Each row of a before or after table is a point. The points were changed in one or more steps. Then noise was added and the rows were shuffled. The steps act on columns, c1 being the first. What was done? A step turns or swaps two columns, mirrors them in a line or flattens them onto one, adds a multiple of one to another, or multiplies or shifts one. Angles are multiples of 10 degrees, from the lower column toward the higher: turns from -170 to 170, lines from 10 to 170 but not 90. Use the fewest steps. Two steps may share a column if one is a turn and the other turns, adds or multiplies; they go together, in the order done. Otherwise the lowest column goes first.
In the rows, zero is written as 128.

Before (8 x 2):
[[145 148]
 [124  71]
 [155 124]
 [142 146]
 [135 136]
 [ 94 116]
 [136 108]
 [115 146]]
After (8 x 2):
[[170 150]
 [148 134]
 [ 40  71]
 [170 147]
 [ 79 116]
 [106 109]
 [142 146]
 [149 123]]
Steps: add 1.5 times c2 to c1

Before, 12 rows:
[[105 119  85 107 108 136]
 [150 102 126 122 115 149]
 [146 132  82 125 115 111]
 [161 136  66 117 129 112]
 [139 100 175 119 101 148]
 [156 104 123 141 172 113]
 [117 158 104 128  98 169]
 [121 123 141  99 117 159]
 [146  93 133 134 145 151]
 [120 125  73 134 105 102]
 [164  96 143 153 165 123]
 [138 160  84 108 109  86]]
After, 12 rows:
[[125 119  40 127  94 121]
 [118  80 124 153 152 102]
 [152 189  61 131  88 106]
 [156 114 153 118 134 151]
 [140  70 123 147 133 148]
 [126  58 130 147 153 132]
 [106  69 156 167 163 114]
 [130 186  85 119 124 166]
 [144 110  60 104 121 141]
 [150 144  31 162 124 124]
 [143  69 204 137 114 156]
 [136 130  56 143 112 121]]
Steps: turn c1 and c4 by 80 degrees; multiply c2 by 2; multiply c3 by 1.6; turn c5 and c6 by -30 degrees; multiply c6 by 0.7

Before, 12 rows:
[[154 187 139 152 187 127 183 135 156 102 144]
 [102 134 106 170 172 111 115 108 131 145 125]
 [182 140 116 166 181 116 130  97 126 118  61]
 [111 126 133 124 117 110 127 131 140  98  87]
 [156 170 145 170 126 179 115 137 129 100 155]
 [128 124 112  14 139 230 121 131 115 132 143]
 [114 158  92 153 126 150 141 142 107 112 121]
 [107 110 134 114 138 110 140 126  79 133 119]
 [110 125 135 160 145 120 119 141 114 223 106]
 [107 105 135 150 149 140 168 155 138 107 129]
 [128 117  91 150 130 107 111 151 117 159 142]
 [135 163 125 153 167 143 111 163 119  97 120]]
After, 12 rows:
[[141 219 138 158 139 144 143 110 120  99 107]
 [149 160  90 155 149 128 132 143 105 112 140]
 [139 104  92 140 107 132 153 117  98 102 122]
 [218 114 117 156 149 179 153 105 123 148  61]
 [160  89 125 158 120 168 131 134 115  84 117]
 [196  91 145 170  77 136 148 110 135 100 153]
 [107 103 134 123 145 114 122 136 141 136  88]
 [178  82 140 112 140 185 186  96 157  94 143]
 [ 92 137 133 109 149 137 131 137  79 142 119]
 [129 116 133 118 119 150 175 166 140 126 128]
 [ 13 132 108  46  29 159  50 133 110 127 145]
 [147 141 105 168 150 168 144 106 127 138 126]]
Steps: add 1 times c4 to c1; turn c4 and c7 by 40 degrees; turn c2 and c10 by -110 degrees; turn c8 and c10 by -50 degrees; add 0.3 times c3 to c9; turn c5 and c6 by 80 degrees

Before, 13 rows:
[[197 135 149 164  98 142 104  85 102 175 103 122 125 160 135 127 124 141
  119 106]
 [120 148 136 182 135  71 139 100 127 125 100 121 114 107 132 131 136 154
  126 129]
 [ 91 154 124 111 105 144  92  82 132 143 122 122 108 168 151 122 125 152
  154  94]
 [144 128 141 105 101 126 133 107 112 124  93 128 117  85 155  86 119 114
  127  84]
 [ 95 153 146 139 150 143 124  71 101 151 173 115 145 101 113 101 142 153
  124 108]
 [ 93 132 122 106 140  89 127 181 104 170  88 112 117 104 138 120 114 120
  123 115]
 [171 149 139 178  99 139  17  80 126 127 113 133 110 121 155  84 249 110
  130  89]
 [104 148 141 126 135 114 104  74 112 171 104  97 119  84 107 129 127 141
  141 107]
 [109  96 119 157 114 137 121  90 100 132 108 119 148 101 146 133 134 157
  121 116]
 [133 106 141 215 134 114 145 108 171 181  99 108 161  90 129 126  99 109
  158  92]
 [110 138 108 115 131 132 119  74 109 171 101 126 112 112 149 106 114  75
  158 146]
 [ 95  87 148 130 133 116 150  75 132 185  97 136 142 168 140 127 105 153
  141  99]
 [101 139 132 127 149  79 140  91 144 154 127  49 134 106 149 124 104 144
  119  93]]
After (13 x 20):
[[135 124 135 146 124 140 156 144 122 114  93 132 115  82 154  89 117 113
  132  82]
 [130  91 120 107 133 155 142 105 131 152 106 118 143 101 149 136 136 157
  120 115]
 [142 131 110 125 134 150 127 103 131  90 102 123 160 111 151 107 108  75
  152 143]
 [133 149 121 135 156 130 162  86 150  90 124 122 141 172 148 120 127 157
  157  99]
 [132 131 132 127 125  97 103  95  88 122 123  48 150 105 149 124 101 145
  116  89]
 [ 96 129 122 138 132 139 117 107  87  91  89 112 159 107 134 118 115 118
  123 112]
 [133 101 140  49 111  84 119 128 133 159  99 113 191  88 124 124 100 111
  158  92]
 [167 133 152  80 151 157 158 187 130 115 104 122 165 161 136 127 127 144
  119 108]
 [157 142 133  80 227 132 176 163 138 130 112 133 118 122 157  78 248 109
  130  90]
 [138 160 144 121 135 162 103  88 135 135 174 116 158 101 110  97 149 150
  125 107]
 [142 155 141 119 154 136 121  97 110 101  98  96 160  77 105 133 127 146
  144 108]
 [140  78 148 121 108 123 116  87 113 112  97 139 189 167 141 125 105 152
  140  97]
 [136 146 138  75 115 109 121 117  76 134 100 120 116 105 132 131 139 155
  126 132]]
Steps: multiply c8 by 0.4; turn c1 and c8 by 70 degrees; add -0.3 times c15 to c2; turn c10 and c13 by 60 degrees; turn c4 and c10 by 160 degrees; mirror c5 and c7 in the line at 140 degrees; turn c6 and c9 by 70 degrees

Before (8 x 48):
[[141  92 132 162  79 107 110  90 205 147 103 107 130  81 121 141 104 153
  170 181 160 162 146 150 173 117  98 130 100 164 162 138  69 150 168 149
  164 118 104 134 142 176 200 168 102 124 133  76]
 [ 69 162 144 146  92 152 130 156 153 127 139 161  95  83 163 123 143 154
  111 134 130 162 156 147 106 155 136 129 174 124 171 144 125 153 155 143
  145 108 141 144 150 108 144 129 107 135  96 144]
 [ 76 150 126 177 154 120 153 127 117 131 100 161 117 125  93 102  82  88
   86 184  84 147 122 127 144 187 150 156 103  96 106 104  80 170 143 124
   82 104 135  82 154 102 147 132  90 102 106 107]
 [135 114 123 161  71 159 145 136 117 147 132 166 113 121  91 110 112  80
  114 156 112  83 146  75 185 190 153 147 118 164 120  98 153 187 105  75
  159 156 116 100  98 111 133 120 163  51  91 165]
 [ 89 166 145 106 152 127 112 177 132 136  65 116  91 127 123 138 156 138
  128 139 101  74 164 116 158 138 169 160 123  75 116 122  83 200 166 134
  155 169  99 173 102 124 132 131 172 127  91  76]
 [115 107  95 145 145 134 148 146 140 122 107  76 140 155  81 154 131 102
  113 105  90 116 151 106 132 128 113 123 169 148 131 124  94 140  80  94
  157 106 163 142 132 110 165 173 133  93 143 110]
 [135 143  63 146 131 105 153 179 163 125 152 116 134 149 143 158 165 122
  162 123 101 144 135 122 113 129 170  97 152 158 122 106 152 145  84 139
  137 116 164 158 157 132 156 140  94 106 121 152]
 [141 117 120  98 112 102 111 159 167 135 109 110 131  94 144 125  95 152
  145 115 174 111 154  91  98 158 109 113 170  90 162 118 143 171 105 102
  115 161 146  91 138 123 217  92 180  63 117  91]]
After, 8 rows:
[[136  90 124 160  73 156 145 138 116 147 131 166 113 121  92 112  83  78
   77 167 112 143 146 153 185 189 154 148 119 164 121  98 151 190  75  77
  162 156 117 120  96  99 134 121 161  53 114 164]
 [114 143  95 147 145 134 148 145 140 123 106  77 141 155  82 155 117  99
  108  88  90 126 149 149 132 128 114 124 170 148 133 122  96 140  44  95
  154 106 164 176 133  99 163 174 133  94 108 109]
 [136 125  62 147 131 104 153 178 160 127 155 117 134 148 144 158 144 125
  119 118 102  87 135  99 112 130 171  95 152 159 123 106 151 143  58 139
  138 116 162 186 155 134 156 137  93 106 143 154]
 [ 77 104 126 177 155 121 151 127 115 131 100 159 118 126  97 102 148  86
  135 195  85 174 122 171 145 186 149 153 102  96 108 102  81 170 140 124
   82 104 136  75 152  86 148 133  92 100 150 108]
 [142 131 131 163  80 107 110  87 207 146 102 106 131  83 121 140 163 153
  143 172 161 151 144  79 171 116  98 127  98 162 159 137  69 154 209 148
  164 118 102 105 142 206 196 166 100 122  91  77]
 [ 94  91 147 107 154 127 110 177 135 137  64 116  90 129 123 137  77 137
  117 134 100  96 162 130 159 139 170 160 122  74 116 122  85 202 216 136
  153 171 100 143 102 123 133 134 172 127 165  77]
 [142 121 119  97 111 101 111 159 169 133 108 109 132  93 145 125 110 151
   90 111 173 161 156 116 100 158 110 114 170  88 161 117 143 171  73  99
  116 160 145 108 138 124 219  92 182  61 118  88]
 [ 69  95 144 145  92 152 133 155 154 126 140 162  96  83 165 126 162 154
  149 141 131 110 156 143 105 158 135 131 176 123 169 145 122 151 184 144
  145 107 142 124 150  96 145 129 109 136 162 144]]
Steps: swap c2 and c47; add 0.3 times c12 to c20; turn c17 and c22 by -90 degrees; turn c19 and c24 by -100 degrees; multiply c35 by 2; turn c35 and c40 by -20 degrees; multiply c42 by 1.6

Before, 12 rows:
[[146  80 182 124  94 150 135 150 122 137 153 144 106 158 131  77 123 109
   97  99 127 110 138 159 157 100  95 130 158 137 103  93 109 106 158 108
  130 179 101 128 122 119  70 113 144 129 115 157 153 119  76 170 119 144
  140  78 101 108 141 110 107  82  98 157]
 [133 134 142 143 112 115 123 119 161 158 119 147 130 124 128 148 123 134
  143 122 100 109  91 130 115 106 155 137 124 144 142 122 136 110 153 107
  103 112 106 141 122 129 134  95 166 115 150 101 105 134 114 169 108 156
   98 145 129 127  85 122 116 116 132 109]
 [117 165 138 109 127 123  78 134 125 119 157  82 109 126  97 114 123 138
  188 145 141 148 145 147 105 112 153 100 105  88 167 104 122 149 103 120
  151 129 132 137 138 113 134 159 122 147 131 129 140 142 179  90 140  90
  129 123 176 128 126 140 108 130 146 118]
 [132 143 124  93 130 114 102 103 168 125 153  96 137 129 118 112 147 162
  114 136 125 132  93 124  95 132 158 128 131 143 152 150 149 143 136 148
  104 108 106 124  94  98 135 149 122 154 127 129 127 139 146 108 113 123
  120 149 146  84 120 134 121 157 164 117]
 [128 135 156 136 128 137 125 104 136 130 115 122 129 138 146 148 131 156
  121 141 137 124 101 121 126 130 119 136 124 138 131 157 156 104 137 102
  110 105 120 117 128 129 144 139 157 117 144 120  85 154 127 155  94 116
   94 161 153 103 122 107 133 124 134  84]
 [ 79 130 166 113 119 119  98 170 118 149 154  98  88 165  85  68  97  93
  157 120 153 112 150 149 112  91 134 126 150 100 127 119 118 151 126 150
  182 107 113 118 164 134 100  97 121 116 130 161 157 155 146 131 137 104
  123 118 130 136 131 128  78  97 153 137]
 [ 94 114 135 115 113 159 120 163 117 157 174 113  61 163 111 111  71 105
  146  92 128 101 137 150 149  58 100 166 132 103 102  95 118 131 129 129
  131 163 109 123 161 156 106 103 120 119 114 164 165 149 125 165 147 113
  146  94 123 160 167 111  95 109 131 140]
 [147 138 123 128 135 107  91 140 151 127 102  86 134 104  99 121 153 169
  115 125 140 139 106 121 106 138 142 108  88 127 135 131 144 126 121 141
  127  87 145 122  96 104 121 116 148 154 153 129 109 113 126 130 123 114
  114 151 151 110 112 118 131 151 167 116]
 [153 148 138 142 125 113 115 104 157 144 134 133 111 144 135 148 114 151
  133 133 142 103 101 105 128 130 146 119 103 149 138 164 176  94 163 127
  125  91 108 144 119 101 138 109 170 139 139 111 119 130 104 141  90 141
   98 126 148 118 129 100 105 152 115 120]
 [155  93 164 120  99 159 122 185  97 154 141 153 107 172 139  93  66 107
  114  86 115 107 130 155 146  90  76 138 185 119 113  93 104 113 140 125
  127 153  78 158 132 139 106 118 148 120 109 162 142 128 110 138 123 145
  134 121 103 151 179 109  98 103 116 157]
 [148 128 142 131 140 118 131 116 142 181 143 142  99 136 140 156 150 137
  120 133 107 127 136 112 112 123 141 119 115 164 154 158 157 104 124 111
  115 113 138 114 122 124 136 131 162 110 158 119 100 132 114 137 105 159
  104 152 125 121 125 110 125 142 143 124]
 [126 118 111 118 121  91  79 142 161 104 128 101 133 129 134 141 126 154
  117 181 138 153 120 124 101 113 141  90 129 114 126 155 127 149 118 142
  140 119 143 129 107 105 126 140 126 152 167 116 152 129 156 113 120 113
  123 129 146 101 109 149 130 138 147 118]]
After, 12 rows:
[[126 118 110 153 122  91  78 142 161 104 119 102 133 128 137 154 127 154
  117 183 138 119 120 125 101 113 141  90 129 129 126 156 127 148 119 142
  141 129 137 143 108 105 116 140 126 153 167 116 139 157 157 114 119 147
  122 129 146 100 108 150 131 137 147 118]
 [147 138 122 138 136 107  91 140 151 127  87  86 134 104  99 114 152 169
  115 126 140 128 107 122 105 138 142 108  88 134 136 131 144 128 121 141
  127 153 135 128  96 104 134 117 148 154 154 129 124 145 127 125 124 149
  114 151 151 109 112 119 131 152 167 116]
 [146  79 182 111  94 149 135 150 122 137 179 144 106 157 124  25 123 108
   97  99 127 123 139 160 156 100  95 130 159 126 104  93 110 105 158 108
  129 104 122 119 123 119  81 113 144 130 115 157 167  73  77 171 119  97
  140  78 101 108 141 110 106  82  98 157]
 [ 79 130 166 113 119 119  99 170 118 149 107  99  87 165  86   8  97  92
  156 120 154 113 149 150 112  90 134 126 150 143 126 119 118 152 125 150
  181 101 156 154 164 133  97  97 120 116 130 161 154 146 146 124 137 122
  123 118 129 136 131 129  79  98 153 138]
 [118 165 137 148 128 123  79 134 126 119 129  82 109 126 104 100 122 138
  188 145 141 109 145 147 105 112 152 100 105 126 167 103 122 150 103 120
  151  99 162 169 138 112 126 159 121 147 131 129 130 167 178  85 140 146
  128 124 176 128 126 139 108 130 147 117]
 [133 134 142 109 112 114 124 119 161 158 111 147 131 125 120 168 122 133
  144 123 101 143  91 131 114 106 155 137 123 112 142 121 136 110 153 107
  102 137 108 114 122 129 143  96 166 115 150 101 115  88 113 168 108  97
   98 145 128 127  85 121 116 115 131 110]
 [152 149 138 103 125 113 116 104 157 144  91 132 112 143 132 167 114 151
  132 134 142 143 101 104 128 129 146 119 104 108 138 164 176  94 164 127
  125 121 123 110 121  99 138 109 170 138 139 110 119  95 104 143  90 105
   98 126 148 117 128  99 105 151 115 120]
 [155  93 165 108 100 158 121 185  97 154 153 153 107 171 137  58  66 107
  113  86 115 121 129 155 146  89  75 138 185 100 114  94 103 113 140 124
  127 115 129 142 132 139 108 119 148 119 109 161 144  48 111 140 123  76
  135 121 103 151 179 109  98 103 116 156]
 [149 128 142 127 140 118 130 115 142 180 113 142  99 136 138 185 150 137
  120 133 107 131 136 113 112 123 141 119 115 136 154 158 158 105 124 111
  115 112  97  91 123 125 146 131 162 112 158 119 113 128 114 139 105 127
  104 151 125 121 125 111 126 142 143 125]
 [132 144 126 133 129 114 103 103 167 125 108  96 137 128 122  95 148 162
  114 136 126  93  94 125  96 133 157 128 131 130 153 151 149 143 135 148
  104 103 140 113  94  98 133 149 122 154 127 129 124 111 147 106 112 109
  120 150 145  84 120 134 121 156 164 117]
 [127 136 156 124 128 138 126 103 136 131 105 122 129 138 140 168 132 155
  121 141 137 136 101 120 126 130 119 136 124 138 132 157 155 105 137 102
  109 140 142 116 128 128 159 139 158 117 144 120 103 149 127 157  94 125
   94 161 153 104 123 107 133 124 135  84]
 [ 94 114 135 102 111 159 120 164 117 158 163 113  62 164 104  94  71 105
  146  92 128 116 136 150 150  59 101 165 132 137 102  94 118 130 129 131
  132  82 149 152 161 156  98 103 120 120 114 164 155 130 125 162 146 115
  146  94 123 160 167 111  95 108 130 140]]
Steps: swap c4 and c22; turn c11 and c38 by -90 degrees; turn c15 and c52 by 10 degrees; multiply c16 by 2; mirror c30 and c40 in the line at 130 degrees; turn c39 and c54 by 110 degrees; add 1.5 times c54 to c50; flatten c43 and c49 onto the line at 140 degrees
